Each row of a before or after table is a point. The points were changed in one or more steps. Then noise was added and the rows were shuffled. The steps act on how far a point lies along the listed directions, d1 being the first. Write out the steps. A step turns or swaps two directions, mirrors them in a line or flattens them onto one, adds a multiple of one to another, or multiplies one. Angles are multiples of 10 degrees, from the lower direction toward the higher: turns from -170 to 170, lines from 10 to 170 but not 90. Use the fewest steps. Two steps may share a direction if one is a turn and the other turns, adds or multiplies; they go together, in the order done. Otherwise the lowest direction goes first.
In the rows, 128 means zero.

Directions:
(1): [160 170]
(2): [170  96]
Before (11 x 2):
[[ 94 153]
 [135 145]
 [243 162]
 [205 135]
 [109 178]
 [137 159]
 [171 159]
 [109  79]
 [ 70 140]
 [111 148]
 [ 80 162]]
After, 11 rows:
[[106  82]
 [134 136]
 [151 170]
 [128 142]
 [147 149]
 [147 176]
 [125 112]
 [138 132]
 [129 133]
 [166 203]
 [148 161]]
Steps: flatten d1 and d2 onto the line at 170 degrees

Directions:
(1): [128 209 153 120 158 134]
(2): [ 91 118 184 108 113  73]
(3): [116 152  93 188 117  77]
(4): [203 115 158 144 149  98]
(5): [161 154 102  81  71 108]
Before (13 x 6):
[[134 169 169 145 116 100]
 [156 143 113 172 153 156]
 [205 212 197 117 231 168]
 [113 113  88 210 162 126]
 [166 159 135 122 189 184]
 [127 148 102 173 157 123]
 [104 106 144  81 126 134]
 [169 130 143 161 180 154]
 [134 102 102 150 160 159]
 [ 64 128 147 144 112 127]
 [ 84 117 111 153 155 167]
 [106 138 100 128 133 185]
 [ 47 178 163 135 178 181]]
After, 13 rows:
[[176  76 125 177 109  77]
 [102  89 140 128  82 125]
 [179 131 110 163 140 138]
 [ 60  80  11 197  73 116]
 [106 123  74 143 115 159]
 [151 115 128  98 148 183]
 [145 148 100 125 148 154]
 [133 119  92 136 122 179]
 [126 121  46 179 119 133]
 [141  97 103 108 129 163]
 [175 130 129 140 146 127]
 [150 115 181 133 120 110]
 [129 151 137 138 142  83]]
Steps: turn d1 and d3 by 160 degrees; multiply d4 by -1; multiply d5 by 0

Directions:
(1): [ 96  76  40  93 112 122  85 138 115  92 139 125]
(2): [156 157 121 107 177  73 102 111 121  94  57  87]
(3): [147 164 116 168  79 182  71 159 131 120  72 145]
(4): [ 88 176 143  62 102 125 140 120 189  89 119 171]
(5): [ 34 140 163 175 145 132 102 102  96  92 131 114]
(6): [153 167  74 167 111 145 161  52 144  95 155 107]
Before:
[[249 135  85  48 108 127 167 180 205 166 137 191]
 [ 91 134 179 119 127 126 163 117 156 130 146 151]
 [ 93 148 121 135 153 106 115 101 133  84 123 123]
 [163 157 138 138 154  96 153  70 135  81 106 106]
 [ 82 159 163 126 149 112 146 133 122 110 125 130]
 [ 76 134 134 132 133 139 131  94 137 106 158 149]
 [117  52  72 194 127 125 106 147  81 123 164 111]
 [144 139 118 152 113 167 155 130 132 135 116 139]
 [141 141 148  97 138 113 175 124 166 150 171 135]
 [147 141 157  95 115 109 152 136 161 152 130 166]
 [124 130  72 105 130 121 114 105 142  84 135 113]
 [ 94 125  98 128 145 106 111 117  95 106 102 116]]
After, 12 rows:
[[101 138 168 136 118 148 140 136 153 128 149 163]
 [ 98  96 115  95 141  81 100 141 116 120 118 133]
 [ 89 119 122 126  74 161 129 117 148  83 151 168]
 [ 82 132 175 112 162  95 131 122 140 111 113 125]
 [ 92 139 116  77 144  85 118 124 143  87 139 115]
 [223 161 117 196 123 121 181  90 146 126 140 113]
 [ 78 141 158 133 141 125 148 139 112 132 148 141]
 [146 143 133 105  98 149 145 149 178 138 144 161]
 [127 165 182 128 139 123 130 119 149 130 118 159]
 [130 139 133 143 112 156 172 134 132 165 153 155]
 [127 137 100 136 133 142 120 130 119 108  81 124]
 [159  76  16  35 147  75  72 183 139  92 104 135]]
Steps: turn d1 and d5 by -60 degrees; turn d1 and d2 by -160 degrees; turn d3 and d6 by -40 degrees; turn d4 and d6 by -60 degrees
